Each row is a point. Examples show where two turns around zero, p and q, send a point. Where does a point land after both, in the order given? Backwards means that the second turn is done in reverse. Each puzzle has new turns, and all numbers are rounded.

Turn p:
[ 4.1 -2.2] => [ 3.5 -3.1]
[-1.3  1.9] => [-0.8  2.1]
[-2.8  0.4] => [-2.6  1.0]
Turn q:
[0.9 2.9] => [3.0 0.4]
[2.2 3.1] => [ 3.7 -0.7]
[-2.7 -3.5] => [-4.3  1.0]
[ 2.1 -1.0] => [ 0.0 -2.3]
[-2.5 -1.4] => [-2.3  1.7]
Where do these land?
q, then p: [-3.6 -3.0] => [-3.7  2.9]
p, then q backwards: [2.3 0.6] => [0.9 2.2]
p, then q: [1.3 2.4] => [ 2.6 -0.8]

Turn p:
[-0.3  3.8  0.6] => [1.6 3.4 0.8]
[ 2.9 -1.0 -3.0] => [ 2.4 -2.4 -2.6]
[-3.1  2.4  4.6] => [-2.1  3.7  4.3]
[ 3.6 -2.5 -1.6] => [ 2.0 -4.0 -1.2]
[-0.5 -1.4 -1.0] => [-1.0 -1.0 -1.2]
[-2.5 -1.4  0.5] => [-2.9  0.1  0.1]
Turn q:
[ 4.6  3.1 -1.6] => [ 1.4  3.5 -4.4]
[-5.0  0.3  0.0] => [-3.9 -1.1  2.9]
[-0.4 -1.3  2.0] => [ 1.2 -0.5  2.0]
[ 0.8 -2.1 -0.5] => [ 1.3 -1.8 -0.6]
Where do these land?
q, then p: [-3.2  3.5 -1.4] => [-3.1  3.8 -0.3]
p, then q backwards: [-0.7  3.5  0.3] => [1.6 2.4 2.1]
q, then p: [-0.7 -2.0 -2.8] => [-2.1 -2.1 -1.9]
p, then q backwards: [ 2.6 -0.8  0.9] => [ 0.0 -2.7  1.0]
q, then p: [ 1.9 -4.1  2.9] => [ 2.6 -4.1  2.3]

Turn p:
[-3.2  2.2  1.6 -4.3  0.2 -1.4] => [-3.2  2.9 -2.5 -2.9 -0.6 -2.1]
[-3.4  1.7 -2.2 -3.8  2.3  1.6] => [-4.2  1.2  0.9 -4.4 -1.1  1.2]
[ 4.7 -3.9 -1.5  1.5  0.6  1.6] => [ 1.9 -3.8  4.1  2.1  2.4 -0.1]
[-1.2  4.3 -2.0 -3.7  2.1  1.3] => [-1.8  3.3  1.9 -4.9 -1.3  0.5]
[ 3.4 -2.0 -0.3  1.8 -3.5  1.0] => [ 3.2 -3.2  1.4  2.4 -1.0 -1.7]
[ 0.5  0.6  4.0  3.6 -1.1 -1.1] => [ 2.1  1.9 -2.1  4.4 -0.1 -0.1]
[ 0.8  1.7  0.9  2.1 -2.6 -5.1] => [ 4.5  0.9 -4.4  0.1  0.7 -0.9]
[ 0.1 -4.0  0.8  1.6  2.8  0.8] => [-2.0 -1.8  1.0  2.9  2.9  1.7]
[-1.7 -0.5 -1.3  1.2 -0.6  1.2] => [-0.6 -1.4 -0.3  0.1 -1.6  1.8]
Turn q:
[ 3.1  2.3  1.4 -1.5 -0.8 -2.8] => [ 3.1  3.4 -0.7 -2.3  0.9 -0.3]
[ 0.1  0.2  2.7  1.3 -0.3 -2.9] => [ 3.2 -0.4  1.2 -1.1  1.6  1.5]
[ 0.6 -2.2  1.1  0.9  1.5  2.5] => [-1.1 -1.8 -1.9  0.5 -1.2  2.4]
[-5.5 -0.1 -4.0 -6.1 -1.1  3.2] => [-4.2  1.1  3.8  2.7 -5.9 -4.4]
[ 0.3 -3.0 -2.0  2.4  2.2  0.5] => [-2.0 -3.9 -1.9 -0.9  0.6 -0.1]
[ 2.7  2.2  1.2  0.1 -4.6 -2.0] => [ 4.4  3.1 -1.0  1.3  2.1 -1.4]
[-1.2  0.6 -0.4  2.9  3.2  1.6] => [-3.4 -1.6  0.4 -0.3  1.9  2.3]
Where do these land?
q, then p: [ 2.0  0.0 -1.6 -3.3  0.4 -6.4] => [ 1.1  1.5 -0.3 -3.8  3.2 -5.5]
p, then q: [-0.8 -0.8  1.3  3.0 -4.2  2.8] => [ 2.5 -2.3 -2.1  3.6  2.7 -1.4]
q, then p: [-0.3 -1.1 -3.3 -4.8  0.3 -3.9] => [ 1.2  0.3 -3.8 -2.4  1.6 -5.1]
q, then p: [-0.9 -0.9  0.4 -0.6  2.9  0.8] => [-2.2 -1.0 -0.4  0.2 -1.9 -1.1]
p, then q: [-2.3  0.0  2.2  4.1 -2.0  0.7] => [-1.1 -1.2 -2.0  3.4  3.3 -1.6]
q, then p backwards: [ 2.0 -0.4  2.0 -0.8  1.7  2.5] => [-3.5  1.5 -0.5  1.8  0.2 -0.1]
q, then p backwards: [-2.2  3.3  1.9  2.0 -3.1  2.3] => [ 1.9 -0.7  3.3  3.3  3.2  1.5]
p, then q: [ 2.6 -0.1 -2.8  0.3  3.8  1.3] => [-0.2  1.0 -0.4 -0.4 -2.6  4.8]

Turn p:
[ 0.7  0.6 -1.5 -0.2 -2.3  4.0 -1.7  2.3] => [ 0.6  1.2 -1.5  0.5  3.8  2.8  0.8 -2.2]
[ 0.1 -0.9  5.7  0.1  3.2 -3.5  0.6  2.3] => [-1.1  0.6  0.9 -1.1 -0.1 -2.7 -4.3  5.7]
[-2.2 -0.4 -1.6  2.8 -1.5  3.3  0.5 -3.3] => [-1.5 -2.1 -2.8  2.0  0.1 -0.4  4.2 -2.0]
[ 1.3  0.0 -1.4 -1.6  3.2  1.7 -1.0 -1.7] => [-2.6 -0.8  3.0 -0.3  0.6  0.1 -0.2 -2.5]
[ 1.5  1.7  7.2  0.0 -0.5 -6.1 -2.7  1.4] => [ 2.5  4.0  2.5  2.5 -0.5 -3.1 -3.5  6.8]
[ 0.1 -5.8 -1.4 -0.2  0.2 -0.7  3.2 -4.3] => [-1.2 -5.3  1.5 -2.2 -3.0  1.1  3.9  1.7]
[-0.9  0.9 -3.2  1.9 -1.1 -0.1 -1.9  2.0] => [ 1.7 -0.3 -2.2  2.2 -0.1  2.0 -1.5 -2.4]
[ 2.2  2.3 -1.5 -0.3 -0.2 -0.8  4.3  0.0] => [ 2.8 -0.4  0.2 -3.5 -0.5 -2.5  0.4 -2.1]
[-2.9  1.7 -2.3 -2.5 -1.1  2.3 -1.5  1.3] => [-1.4  3.2 -1.9  0.1 -0.2  2.8  0.3 -3.1]
Turn q:
[ 2.5 -1.6 -3.6 -1.3 -0.8 -0.2  2.1  2.6] => [ 1.7 -1.8  1.1  3.9 -0.9  0.6  2.6  2.2]
[ 0.9 -1.2  6.9 -0.8 -1.2  4.7  2.6 -1.1] => [-0.3  2.3  5.5 -0.4  4.8  2.6 -3.2 -2.6]
[ 1.7  0.9  0.8 -0.5  0.4 -1.7 -6.6  0.4] => [ 0.9  3.7 -2.5 -3.8 -1.9  1.1  3.4 -0.5]
[ 0.3 -0.7 -3.0  3.1 -2.3 -2.3  1.9  1.2] => [ 1.1 -3.0 -2.1  3.5 -2.6  0.6 -0.3 -1.0]
[ 1.9 -2.5 -0.7  3.8  3.2 -1.1 -3.2  0.8] => [ 4.1  1.2 -5.0 -0.6  0.9  1.2  0.2  1.0]
[-2.4  2.9  3.0 -1.2  2.5 -1.4  0.0  0.6] => [-1.2  2.7  1.0 -2.3 -1.6 -2.3 -3.0  1.1]
[-5.2  1.9 -3.1  2.5 -1.6  2.4  2.7 -0.7] => [-5.0 -5.0 -1.4  1.1  0.0  0.3 -3.0  0.6]
[-1.0 -2.3  1.3 -2.3 -1.3 -1.8  0.2  1.1] => [ 2.2 -1.1  2.9 -1.5 -1.7  0.0  0.2 -0.3]
[ 1.2  2.5 -1.5 -3.3  1.1  1.5  0.4 -4.8] => [-3.4  0.8  0.8  0.1  3.0 -4.0  3.0 -0.5]
Where do these land?
q, then p: [ 2.3 -0.7 -0.6 -0.1  0.5 -3.5  1.2  2.6] => [ 4.6 -0.8 -0.1  0.7  1.9 -1.0  0.5  0.4]
q, then p: [ 0.2  0.1  3.0 -0.6  2.9  3.5  1.7 -3.7] => [-3.7  0.9  2.2  1.2 -1.5 -2.5 -4.1 -0.2]
p, then q: [-0.7  1.5  1.9 -2.3  1.1 -2.8 -0.3  1.5] => [-1.9  2.3  0.1 -1.4 -3.0  1.2  1.0 -0.4]
q, then p backwards: [ 1.2 -1.4  2.9  1.4  2.5 -1.4 -5.5 -0.2] => [-0.5  2.2 -0.5 -2.6 -3.8  0.3  3.5  3.7]
p, then q: [ 1.6  0.8  1.5 -1.3 -1.3  0.8  1.7 -2.2] => [ 0.5  1.2  2.3  1.6 -0.9 -2.2 -1.4 -0.1]
q, then p: [-2.1 -1.1  3.3 -0.1 -5.8  0.8  1.6  1.6] => [-3.3  1.0  0.6  2.3  2.7  0.2  4.7  3.0]
p, then q: [ 1.1  2.9  3.2  1.8  2.4 -3.7  1.5 -0.2] => [ 2.8  2.0 -1.1 -1.1 -5.1 -0.4  1.2 -1.6]
q, then p backwards: [-0.7 -1.3 -7.8  1.1  0.3  4.7  1.2  2.2] => [-1.5 -7.2  2.4  4.8 -1.3  1.8 -1.9 -0.9]
q, then p: [-3.9 -0.7 -4.2 -1.1  2.0 -3.0  0.9 -4.5] => [ 1.7 -2.4  1.7 -1.4 -5.6  3.4 -1.8  2.9]
p, then q: [-1.7 -1.1 -1.8 -0.3 -3.2 -1.0 -1.0  0.9] => [-1.9 -0.5 -0.2  2.7  1.6  2.3  1.2  0.1]
q, then p backwards: [ 2.6  1.2 -1.4  1.5 -1.3  5.7 -2.9  2.1] => [-2.6 -3.6  0.5 -2.1 -3.0  3.9 -3.2  1.1]
